Each row of a before or after table is a point. One or more steps were done to the points. Then noise was added and the rows were shuffled. The steps act on columns, c1 being the first. What was done? A step turns or swaps two columns, mirrors them in a line or flattens them onto one, adds a multiple of one to another, or multiplies or shifts one. Angles are multiples of 10 degrees, from the lower column toward the higher: turns from -170 to 170, lines from 10 to 170 but not 90. Use the fewest steps. Two steps may share a column if one is a turn and the other turns, adds or multiplies; they go together, in the order done. Otherwise the lowest column goes first.
In the rows, 128 means zero.

Before, 10 rows:
[[ 96 122 100]
 [137 131 126]
 [137 138 138]
 [157 136 142]
 [106 140 144]
 [155 125  90]
 [113 100 137]
 [114  87 156]
 [114  89 132]
 [143 136 138]]
After, 10 rows:
[[156  87  78]
 [131 138  90]
 [154 136 120]
 [140 123 249]
 [ 83 126 188]
 [112 132  48]
 [121 140  81]
 [146 106 129]
 [116 131 119]
 [143  93 143]]
Steps: turn c1 and c3 by -150 degrees; multiply c3 by 3

Before, 10 rows:
[[176  86 148 108 118 145  83 104]
 [148 149 164 141 130 104 139 159]
 [176 151 167 130 112 116 127  97]
 [116 107 109  96 142 149 103 112]
 [168 146  91 119 153 172 157 117]
 [169 148 119  93 105 159  82 159]
 [156  84 154  91 101 122 145 122]
 [123 151 120 150 122 148 144 138]
 [114 149 147 113 115 174 115 100]
 [133 109 104 131  92 102  93 109]]
After (10 x 8):
[[168 167  92 124  91 172 212 117]
 [134 129 105 130 168 102  24 108]
 [113 169 146 122 143 173  90 101]
 [116 127 110 116 188 148  79 111]
 [176 171 167 129 118 116 115  95]
 [148 170 163 134 108 105 155 159]
 [169 169 119 114 198 158   8 159]
 [123 171 120 138  93 149 161 137]
 [156 105 155 114  75 123 150 121]
 [176 107 149 121 206 145  18 105]]
Steps: shift c2 by 20; multiply c4 by 0.4; multiply c7 by 3; turn c5 and c7 by 40 degrees

Before (9 x 12):
[[180 140 156  67 178 120 114 144  94  58 122 103]
 [ 95 109 112 188 101  62 137  74 188 116 149 187]
 [120 180 189 128 155  78 157  94 201 137 118 183]
 [161 219 143 137 134 176 140 156 132  91 180 109]
 [216 202  92 163 187  89 139  88 146 186 138 196]
 [ 85 174 127 126  98 133 116  41 123 145 203  94]
 [166 111 143 128 152 180 103  72  98  68 155 144]
 [169 198 212 153 196  69 139 153 117 182 205 132]
 [126 214 177 157 125 179 172 144  89  63 106 109]]
After, 9 rows:
[[ 65 160 101  68 179 131 173 128  92 122 135 143]
 [ 98  81 108 156 235  94 112 171 120 220 187 189]
 [186 184 146 186 108  71  73 118 183 107 118 172]
 [120 178 150 165 171 160 142 126  83 184 125  85]
 [ 75 126  52 170 128  18 101 117 147 216 112 133]
 [156 124 147 127 110 183 114 136 124 163 131 136]
 [ 86 142 116 129 154 118 105 118  97  92 119  80]
 [160 207 140 125 199  62 159 111 203 180 106 156]
 [ 80 200 127 140 145 152 140 168 131 199 179  85]]
Steps: turn c6 and c12 by -110 degrees; turn c1 and c6 by -160 degrees; turn c2 and c10 by 70 degrees; add 1 times c9 to c2; turn c3 and c5 by 60 degrees; add -1 times c4 to c7; flatten c8 and c11 onto the line at 50 degrees

Before, 9 rows:
[[121 138 150 127  37 166 148  74 190  88 168 152 177 121 126 143 150 147
  132 147]
 [ 91 127 135 152 155 162 149 107 185  86 113 186 139 171  80 109 139 132
  129 130]
 [122  94 128 105 149 138 134 124 152  90 146 183  82  62 213 140  64  80
  125 110]
 [109  86 119  85 128 136  82 168 163  65 182  98 153  71 168 133 164  66
  167 143]
 [202 103 158 200 145 183 188  64 138  77 161 136  77 172 104 104 141 181
  162 147]
 [199 140  75 125 133 102 140  76 182 187  91 129 100  54  84 160  93 160
  124 182]
 [162 150 156 137  67 130  84 109 110 162 130 112 129 173  96 114 156 198
  123  84]
 [213 190  82 146 125 145 106 184 139  80 152 101 178  88 177 127 188 164
   82  74]
 [ 97 210 155  82 152  75 130 106  72 162 116 156  68 181  93 118 108 171
  106  86]]
After (9 x 20):
[[202  93 136  86 138 132  81 175 164 143 180 153 140  75 169 152 165  67
  167 124]
 [114 210  92  80  74 153 126 102  85  94 104  81 108 179  83  74 107 174
  105 134]
 [ 61 142  92 138 127  66  84 111 139 140 132 110 141 171  97 118 155 195
  126 125]
 [ 66 105 121 200 179 143 186  65 126 242 168 143 114 168 107  74 141 176
  162  97]
 [171 127 128 151 154 159 144 104  88 145 111 192 144 170  77 122 143 131
  131 126]
 [124 195 117 145 139 116 113 195 147 187 155 137 153  87 181 164 190 158
   81 197]
 [128 140 128 127 172  33 150  78 118 183 169 192 131 118 127 175 152 147
  128  98]
 [ 12 144 184 121 100 139 144  79 142 151  88 180  84  60  92 123  92 150
  117 140]
 [154  92 123 107 136 149 124 130  74 159 150 164  98  55 211  90  63  86
  122 145]]
Steps: add -0.7 times c8 to c1; turn c1 and c10 by 140 degrees; turn c3 and c20 by -130 degrees; multiply c3 by 0.7; swap c5 and c6; turn c9 and c12 by 80 degrees; turn c13 and c16 by 60 degrees

Before (13 x 48):
[[130 121  80 151 135  94 137 148 118 122 142 128 183 101 131 120 149 155
  109  81 174 160 116 173 150 171 161 137 166 120 172  92  79  96  68 113
  139 145  61 141  83 109 154  60 141 131 123 139]
 [ 98 156 114  79 113  94 116  68 144 147  96 120 222  97  89 163 125  98
  128  97 161  98 103  73 163 132 167  61 169 164 130  98  97 148 138 112
   60 159 112 116 161 127 149 179 169 134 127 135]
 [199 159 116 177 124 100 135 112 156  45 174 148 194 148 124 132 119 117
  155 141 119 114 125 159 182 162 131 155 109 126 137 151 129  78 121 130
  120 152 148 129 142 126  90 124 118  82  99 129]
 [ 90 174 105  86 141 180 154 154 119  89 150 115 139 135 138 177 201  91
   91 103 182 101 131 111  78 155 143 120 175  73  86  66 118  91 143  85
  142  93  87 148 158 122 134 143  90 124  62 122]
 [ 94 185 125 132 141 134 132 109 162 146 107 152 129 122 126 150 114 130
  149 112 133 170  98 120  83 122 140 113 195 136 190 160  90 200 107  88
  169 174 158 128 151 174 125 136 113 155 133 102]
 [151 139  88  98 148 131 146  85 113  80 121 107 166  67  91 164 102 127
  110 137 114 137 139 115 142 130 136 197 143 140  78 132 125 175 165 131
  138 108 184 117 146  84 100 143 114 126 112 109]
 [134 137 180 126 109 135 122 108  69  95 136  55 186  84 119 193  96 100
  109  81 166  64 177  91 136 167 125  88 146 147 142 108 215  67 145 105
   95 198 150 113 173  96 191 165 154 110  66  81]
 [101 201  83 132 206 171  95 164 128 128 102 184 178 133 100 157 132 152
  117 132 140 111  56 151  94 128 183  93 107 108 117 124  87 113 173 110
  134 100  85 139 142  75 179 175 179 125  85 103]
 [ 88 103 139 196 179  95  84  94 134 140  95 126 128 151  96 249  89 149
   84 105 153 146  78 187 129 135 165  81 171 131 102 115 122 137 141 100
   98 117 118 134 148 123 149 116 145 141  85 124]
 [209 197 143 140  50  92  86 130 124  97 101  97 155 194  76 118 130  70
  101 123 130 102 109  59 145 109 170 129 145 177 159 133 126 137  90  98
   90 134 156 125 122  94 117 147 133  88  95  80]
 [144 155 118 136 193 126 153  56 135  91 139  86 155 142 132 127  41 116
   54 149 134 106 165 101  65 128 140  97 155 120  84 116 137  83  77 131
   92 115 137 157 133 120 207 163 128 126  82 131]
 [163  90 116 123 126 140 175 198 207 120  54 145 141  81 133 173 148  84
   92  83 126 108 178 134  78 136 193 139 146 111 157 142 126 115 117 124
  126 125 137 109 126 111 165 158 151 113 113 171]
 [152 181  96 160 105 205 102 143 147 154 189 141 103 130 125 137 140 101
  127  96 114  83 122 104 122  86 102 158 117 104 144 121 131 123 157 114
  148  50 127 102 199 121 125 184 134  83  90 119]]
After, 13 rows:
[[151 125  89 148 147 126 145  82 111  72 119  97 172  77  94 165  99 122
  105 136 104 125 135 158 145 129 137 190 146 135  78 131 122 172 160 129
  116 107 183 120 146  79 145 142 116 125 110 113]
 [ 87 141 117 124 119 155 115  66 141 150 100 120 220 102  89 163 128 152
  125  96  73  94 104 164 163 138 165  55 168 161 126 101 103 147 134 112
  196 156 112 119 170 124  81 182 174 132 126 132]
 [119 137  76  80 132 159 138 143 115 120 139 149 181  96 132 119 151 109
  111  80 131 159 120  81 155 170 160 126 168 121 172  94  74 102  70 115
  114 148  56 138  90 117 132  60 141 127 120 141]
 [159 104 110 120 127 115 169 196 212 123  50 120 137  79 128 173 141 178
   91  82 123 107 177 105  85 138 195 139 150 109 157 141 135 111 125 115
  131 133 142 112 129 119  98 158 153 110 117 167]
 [ 81 116 139 100 181 160  76  92 131 141  97 144 126 151  95 252  89 110
   83  99 196 148  81  65 125 133 166  81 167 136  93 111 120 137 137 102
  153 111 120 132 158 130 134 113 142 141  88 128]
 [140 156 116 113 198 148 152  59 137  91 137  84 144 146 131 124  37 116
   49 148 130 101 166 111  69 126 139 102 156 119  78 110 130  81  74 133
  171 119 143 154 130 122  52 165 122 133  80 137]
 [ 95 206  84 126 207  67  93 170 127 125  97 168 180 134 101 160 128 123
  113 139 136 117  60  77  99 129 187  98 106 106 123 123  88 109 179 113
  120 103  81 135 141  76  91 173 174 130  89 104]
 [204 158 120 102 122 145 134 109 156  46 173 143 197 147 120 130 122 153
  154 142 167 121 125 122 176 161 133 153 112 127 133 149 127  83 121 132
  143 153 150 135 137 132 172 128 118  86  96 129]
 [122 138 178  92 109 144 124 109  68  87 139  60 179  77 117 191  95 115
  103  82 116  66 173 129 139 166 130  87 145 146 136 105 224  66 145 108
  162 195 145 112 173  92  60 168 160 111  66  79]
 [159 174  97 126 107  50 101 146 146 153 188 103 100 130 122 144 137 143
  135  93 161  85 126 149 121  81 100 161 117 104 141 121 125 127 162 114
  108  52 123 101 204 118 115 181 139  93  84 122]
 [208 175 145  99  45 174  74 128 128  97 103  84 154 193  75 115 130 170
  103 120 132 103 110 197 150 110 167 128 143 179 152 132 124 141  83  99
  161 132 161 121 117  97  99 139 133  86  91  80]
 [ 70 175 102 100 141  87 162 158 120  87 145  83 136 136 134 180 196 146
   91  97  77 101 126 145  71 155 149 119 171  72  89  68 114  92 140  91
  113  87  87 145 158 126 113 146  83 122  58 121]
 [ 98 181 126 131 142 113 131 109 169 143 109 149 128 122 129 155 107 135
  153 113 135 174  97 142  78 125 142 109 196 140 190 160 102 199 103  86
   96 171 162 130 151 177 129 137 103 156 134  92]]
Steps: turn c1 and c21 by 20 degrees; turn c4 and c21 by 110 degrees; turn c24 and c43 by 150 degrees; add -0.3 times c24 to c2; turn c6 and c12 by 160 degrees; turn c12 and c18 by -150 degrees; multiply c37 by -1

Before:
[[ 82  93 150 106 130 131 130 163 131  97 129 161 154 197  84  72 135 138
  152 170 157 119 153  72  65  78  54  19  77 104  68 211 155 205 148  89
  156  66 108 122  89 101 160  75 108 106 181 118 172  65  75 123  64 172
  168  79 142  91 148 125  98 118 192 120]
 [168  60  86 149  72  71 130  66 163 136  74 160 115 107 159 169 108 188
  129 123 111 119 125 201 170  99 149 137  74 170  67  80 148 127 198 173
   96 167  93 138 145 128 102 136 159  78 189  95 149 138 115 170 179 176
  159 174 176 136  55 205 150  79 103 214]
 [ 81 154 125 137 187 110 164 101 178 163  93  64  83 204 108 174  70  86
  114  95 120  82  37 205 108 106 173 146 174 111 100 159 137 199 118  75
  122 137 164  60 120 105 189  86 137 202 132  81 181 122 177 143 135 118
  165  94 119  66  87 145 106 104 183 132]
 [136  77 111 121 138  75 183 146 150 177 122 140 139 145  82 115  90 147
  152 169 129 153 113 183 186 214 140 135 118  91 166 189 109 127  72  60
   92  94  44  80  89 167 161 130 138 148 138  40 151  67  99 168 112 205
   93 123  81 153 119 115 182 173  77  96]
 [152 131 119 138  90 177 118 129  99 179 203  85  63  97 147 162 123  89
  112  42  97 135  77  96 153 101  74 116 144 128 112  78 107 109 107 128
  212 119  95 150  81 190 120 185 151 198 165 122 175 187  62  41 165 142
   82 121 146 154 171 152  91 139 126 139]
 [104  42 200 127 118 157 135 137 195  70 149  21 184 146  90 132 167  78
  171  93  91 127 122  96 173 184  86 128  55 217 117 101  65 117 168 102
  145 113  78 114 175 139 119  52  90 154 150 101 146 154 169  62 159 145
  122  83  72 147 129 169 108 165 197 101]
 [125  68 132 145 182  84  68  34 105 158  90 121  59  76  47  83 163 195
  120 129  73  36 152 183  87 136  45  92 182 193 176 179  77 177 166 174
  152 111  55 138 152 119 132 167  70  70  90 149 125 161  74  78 175 189
  218 145 160  73 152 104 152 144  99 177]
 [123 136 183 246  75  90 110  34 123 116 100 121 110 186 110 149 127 148
   99 124 145 156  70  75 168 130 157 103 124 176 173  70 134 107 167  84
  214  96 143 170 125 119 215 160 115 173  81 114 124  69 199 108 160 112
  143 184  97  68 111 146 186 119 154 213]]
After (8 x 64):
[[152 119 120 139 125 178 118 130  99 180 205  89  62  96  85 164 120  90
  118 125  92 137  77  96 122  98  75 129 142 125 110  81 109 107 104 128
  214 134  98 147  79 190 119 180 152 202 167 123 174 187  67  43 167 141
   82 118   7 153 171 151  94 107 127 141]
 [126  78 130 144 188  84  67  31 102 161  90 119  59  76 204  82 162 194
  162 130  74  32 152 186 180 136  45 127 180 190 177 181  74 180 163 172
  151 114  56 138 151 118 128 170  70  72  93 151 125 163  75  79 178 191
  217 147  85  72 152 101 148 114  99 176]
 [ 79 137 124 137 127 109 163 101 178 162  93  65  85 203 190 174  70  85
  103 126 121  80  34 205 136 106 172 126 173 112  97 159 139 199 117  73
  120 140 164  61 124 107 191  82 137 201 130  78 183 120 180 142 133 121
  166  95 161  69  84 147 107 132 181 132]
 [169  75  84 152 115  71 129  67 164 139  75 156 118 112  61 169 111 188
  173 120 113 118 122 200 128 102 150 127  75 166  69  78 149 125 197 171
   96 171  91 139 141 129 103 136 162  76 191  95 150 139 141 171 176 176
  157 174 106 137  51 207 155  78 104 211]
 [107  90 200 129 168 155 134 136 197  68 148  17 182 148 129 134 165  83
  216 128  93 127 123  98  55 184  84 128  53 217 115 100  68 117 165 101
  145 120  76 112 178 140 118  53  90 155 154  99 150 154 150  60 165 146
  125  84  75 146 127 167 108 177 193  98]
 [ 83 117 151 105 166 125 130 165 130  98 129 162 153 199 144  74 135 139
  170 140 156 120 155  72 186  79  56 131  77 104  68 217 157 204 146  88
  157  61 107 121  85  99 162  74 111 106 181 117 170  67  87 122  66 166
  167  77 152  89 146 124  99  88 193 124]
 [137 106 111 120 165  78 183 147 154 174 121 145 138 147 152 115  88 148
  181 130 128 150 115 184  50 211 142 128 119  90 166 187 108 127  72  62
   95  88  43  79  87 164 159 129 136 149 138  41 153  66  80 170 115 206
   93 122 162 152 119 110 183 154  76  94]
 [127 116 180 246 161  89 107  38 124 115 100 120 110 189  84 149 126 149
  101 134 144 155  70  77  79 135 157 130 121 180 171  71 137 109 168  84
  210  93 142 173 122 116 214 162 117 176  81 111 124  69 199 105 160 112
  140 182 104  68 112 148 185 158 157 212]]
Steps: turn c2 and c19 by -40 degrees; turn c5 and c15 by 110 degrees; flatten c20 and c38 onto the line at 100 degrees; turn c25 and c57 by -140 degrees; add 1 times c52 to c57; multiply c28 by 0; turn c51 and c62 by 30 degrees
